Each row is a point. Any point is a mix of the corners, with weights that add up to 1. It lies inside the corners' shape when no weight is negative. Is each point inside? If not, which corners have a negative weight?

Corners:
(1): [-24  -4 -19]
(2): [ 90 -11  11]
(3): [-22  36  38]
(4): [-63 -14  62]
Points:
[-21  16  16] => inside
[-38   9  46] => inside
[-10  -2  48] => outside (1)
[-7  5 48] => outside (1)
[-17  29  35] => inside
[40  5 42] => outside (1)
[-20  27  31] => inside

Corners:
(1): [-25  -9   3  15  -8  39]
(2): [ -1  15 -12   0  20  31]
(3): [-8 -6 30 -6  5 49]
(4): [  4  42  16  -1 -48 -10]
(5): [ 7 18 26 23  3 35]
(6): [-13 -95 -21  24  10  28]
(7): [-23  37  -5 -13  24 -55]
Points:
[ -8 -35  -7   9 -13  32] => outside (5, 7)
[-20 -23  -1  -2  20  17] => outside (4, 5)
[-18  -7  -3   3  18   5] => outside (4)
[-22   6 -16   1   9 -18] => outside (3, 5)
[-10 -32   3   9   4  29] => inside

Corners:
(1): [ -8  43 -25  52 -39  38  11  -3 -17]
(2): [ 63  -5  53 -12   3  21 -39  40 -58]
(3): [ 64 -15 -35  15 -73  29 -45  72 -18]
(4): [ -9  -9  23  -8  27  -7 -34 -66  37]
(5): [ 23  11  44  -6 -56 -25  29  18 -35]
(6): [-13  44  22  -9 -62  40  25   4  23]
(7): [  3  20  -5  25 -48 -43 -64   4  16]
(8): [-35  -3  48  30  30  -9 -16 -21  48]
(9): [ 95  27  33  51   0  53 -13  17 -26]
(10): [ 33  14  14 -32  25  -4 -24  31  15]
Points:
[ 23  17  22  -2 -23  16 -15  18  -7] => inside
[ 19 -11  17  -7 -14   4 -49  25   7] => outside (1, 5, 9)
[  4  17  24   9  -9   0 -14 -12   9] => outside (3)
[  1  10 -17  28 -15  14 -29   3   4] => outside (5, 6, 9)
[ 46  -4  20  20 -39  -9 -31  25 -16] => outside (1, 6, 10)
[-42   8  39   4  22 -10 -25 -34  41] => outside (3, 5, 9)

Corners:
(1): [ 56 -22  18  25  36 -47 -25  -9  10 -14 -12]
(2): [-16  40  12 -13  75 -28  13  34  -5  -2  -6]
(3): [-17   7  -8 -13  -8   4   3  19 -38 -26  -1]
(4): [-34 -26  -6  49  -3 -11  -6  21  15  10   6]
(5): [ 22  21 -13  12  40 -20  -4 -25  -4  33  33]
(6): [-58 -39 -36  78  15  19  11  11   2 -55 -25]
(7): [ 29  17   6  66  -4 -95   4 -54   8  34   6]
(8): [-61 -50 -10  57  22  25  -1  21 -11  11 -43]
(9): [-32  35  -4   6   9  29  -7  -3   8 -58  -5]
(10): [ 12  50 -29   5  -7 -45 -38  17  -3 -37  -2]
(11): [ 64  21  36  59  50 -12  59  43 -27  64  -8]
(12): [ -6 -14 -60  26  -8  24  32 -26  36 -45 -37]
Points:
[ -6   0  -4  30  11 -11  12  -3   8 -26 -14] => outside (5, 8, 10)
[ 17  22  17  11  48  -2  24  21 -11  25   1] => outside (6, 7, 10)
[-18  15 -15  27  16   1  13   8   2 -23  -6] => outside (1, 8)
[ -2  -5 -15  40   8 -14  -3  -1   2  -7  -7] => outside (2)
[ -7  -5  -5  29  18 -15   0   8   0 -17 -15] => outside (5)

Corners:
(1): [-50  16 -86   1  79  -6  55 -19 -44  24   7  -1 -31  16]
(2): [ 52 -28   1 -15 -35 -13 -10  30  34 -13  15  29  34  14]
(3): [  9  -5  -3   0 -33  40  21  26  19 -30  14  30   2  27]
(4): [  1 -33  22  17  18  12  38 -30 -52  -3   0  41 -18  30]
(5): [ 31  -9  18  24  -9  10 -31  -1  21  15  -2 -47 -16  12]
(6): [-36  76  18   0 -21 -28   2 -13   4 -14  21  -5  -7 -49]
(7): [-14   5   3 -14 -40  -5  -2   7   5 -10 -74 -95 -20  27]
(8): [ -4 -43  26  -9  18  -3 -20  13 -17 -11  30  35 -22  19]
(9): [ -6  -2  15  -6 -37 -22 -28 -14  10 -20  22 -88 -36  57]
(10): [-22 -10  28  17 -16 -20  12   5  15 -22  14  -4  -8  12]
(11): [  2 -12 -68   3   2  38  45 -22 -20 -15   5  27 -35  -9]
(12): [  0  33 -18  -8  19   3   0  -6  54  -9 -38 -47 -36  15]
(13): [-15   5 -29  31  -4 -21  -6  -7  11 -11  17  -9  59   4]
(14): [-25  39 -37  11   5 -24  19 -12  -5  16 -15   6 -25  16]
(15): [-17 -37 -13  -2 -12  29   7 -21  -2  47 -31  40  39 -12]
Points:
[-13  -3  -5   3  -8  -5   8  -2  -7  -3  -2  -6  -5  11] => outside (12)
[ -9  -5 -17   5  -3   1   2  -3   2   4   4  -4   2   7] => outside (4, 12)
[-17  12 -12   8  12 -12  16  -2 -14   0   1  -4 -10  11] => outside (9, 11, 12, 15)
[-12   2 -16   7  10   3  10 -12  -9   3  -4  -7 -14  14] => outside (2, 10)
[ -1   5  -3   3   2 -13   4   4   7  -8   4 -12 -10  21] => outside (11, 15)
[ 20 -14  -2   3  -4   4  10  14  13 -24  26  27   3   6] => outside (7, 9, 14, 15)
[ -8   8 -16   5  -3  -2  12  -9   3  -3  -6 -17 -10  15] => outside (8)
[ -5  -2  -6   4   0  -1  12  -8  -5  -4  -1   0 -14  19] => inside
[  9  -6 -14   4   2   4   1  -5   2  -5  -8 -29 -21  30] => outside (6, 10, 15)

Corners:
(1): [-13  19   4   0 -11  14 -64 -32   8  10  41 -17  20  16   7   0  27  13
  33 -13]
(2): [ -1  24  10  16 -12  22  -7   1   8 -24 -22   2   4 -12  19 -10 -14   8
  26   5]
(3): [-40  25   8  10 -17  -1 -68 -12  21   1   4  22 -19 -32  -2 -28 -17   4
  19  95]
(4): [ 18   6 -31 -23  32  28  13   1  -1  11  -6  -3  -3 -18  12  -4  -8  51
   5  41]
(5): [ 28  30  13 -82 -17  15 -52   0  -5  -9  -5  -8  14  -7  23  44  15  30
  22 -23]
(6): [ 10  -9  28  24   1 -14   8   1  10 -10   3  29   1 -18   0  -4 -10 -10
  19  30]
(7): [-34  15 -11  30   6  14  35  11  -1  45   0   8   4   5  20  -8  21  -1
 -25 -13]
(8): [ 12 -42 -19   6  -4   7  38  -7 -17 -19  -2 -12   9 -14  -9  25 -11 -23
  14  -7]
(9): [-31  30 -39  27 -15 -13  13  10   0  -7 -15  47  28 -14 -19  17  23  -1
  12  10]
(10): [ -4  22  18  21   1   7   8 -13  15  11 -25  26 -41 -10 -67   1  17   8
 -29  80]
(11): [ 24 -44  22 -13   8  16 -38 -12 -21 -15 -17  -8 -19 -20   5  19 -15  27
  19  -4]
(12): [ 41  34   8  27   5   9  13 -13 -27   6 -29  15   9  33  17  10  22  25
   9 -20]
(13): [-28 -62 -67  28  39  10  50  15 -11   0  23  -8  14  20  -3 -14  62   6
   8 -19]
(14): [  9  27   8   3   1  16  -2   5  -8   3  -2   7  34  24  17  22   0 -42
  27 -39]
(15): [ -7  36  -6  12  18   1  21  11  -4  18  -7  32  27  66  13  45  29  13
 -34   7]
(16): [ 23   3   2  17 -25 -10   3  34   2  -3  -4   7 -20 -10 -78   9  18 -21
  18  23]
(17): [ 20  32  20   7   7   1 -19   8 -11  -8 -32  10  16 -13  21  32  -4   8
   0  19]
(18): [-32   4  33  -7   5 -23  28   7 -64  -1  34  21  12  14   5  25  21 -28
  32 -21]
(19): [ -1  12  20 -60 -15 -16  -2   9 -45 -14 -11  18  22 -19  -6  19 -22   8
   9 -19]
(20): [ 15  11   3  28   1   5   2 -13   9 -15 -35  13 -42 -20 -19 -11 -17  19
 -31  10]
(21): [-24  -3  19  16  11 -34  30 -18  -2   5   0  -3  10  11   3  28   1 -32
  24 -18]
Points:
[-2  7  0  3  2  3 -5 -1 -7 -1 -5 10  6 -2  6  9  3  7 10  5] => outside (10)
[  8   2  16  -2  -8   5 -12 -12  -6  -4  -4  -4  -8 -17  -5   7  -9   5
  12  11] => outside (9, 13, 14, 15)
[-9 -5  2 24  3 -4 10  0 -8  0 -2 15  0  0 -8  3 11  0  4 12] => outside (4, 5, 14)
[-12  -5   4  15   0  -4  -2  -1  -3  -5   1   6  -4 -15  -5   4  11  -2
  13  13] => outside (4, 12, 14, 15, 19)
[-4 10 -3  3  2  8 -1  2  1  5 -7  7  1 -7 -3  7  5  8  1 13] => outside (12, 18)
[ 3  5 -2  6  0  5  1 -1 -2 -2 -7  8  4 -2 -4 10  5  4  7  7] => outside (18)
[-1  1 -7 15 10  9 14 -7 -4  4 -8  4  3 -7 12  6 12 12  5  0] => outside (3, 14, 15, 16, 19)
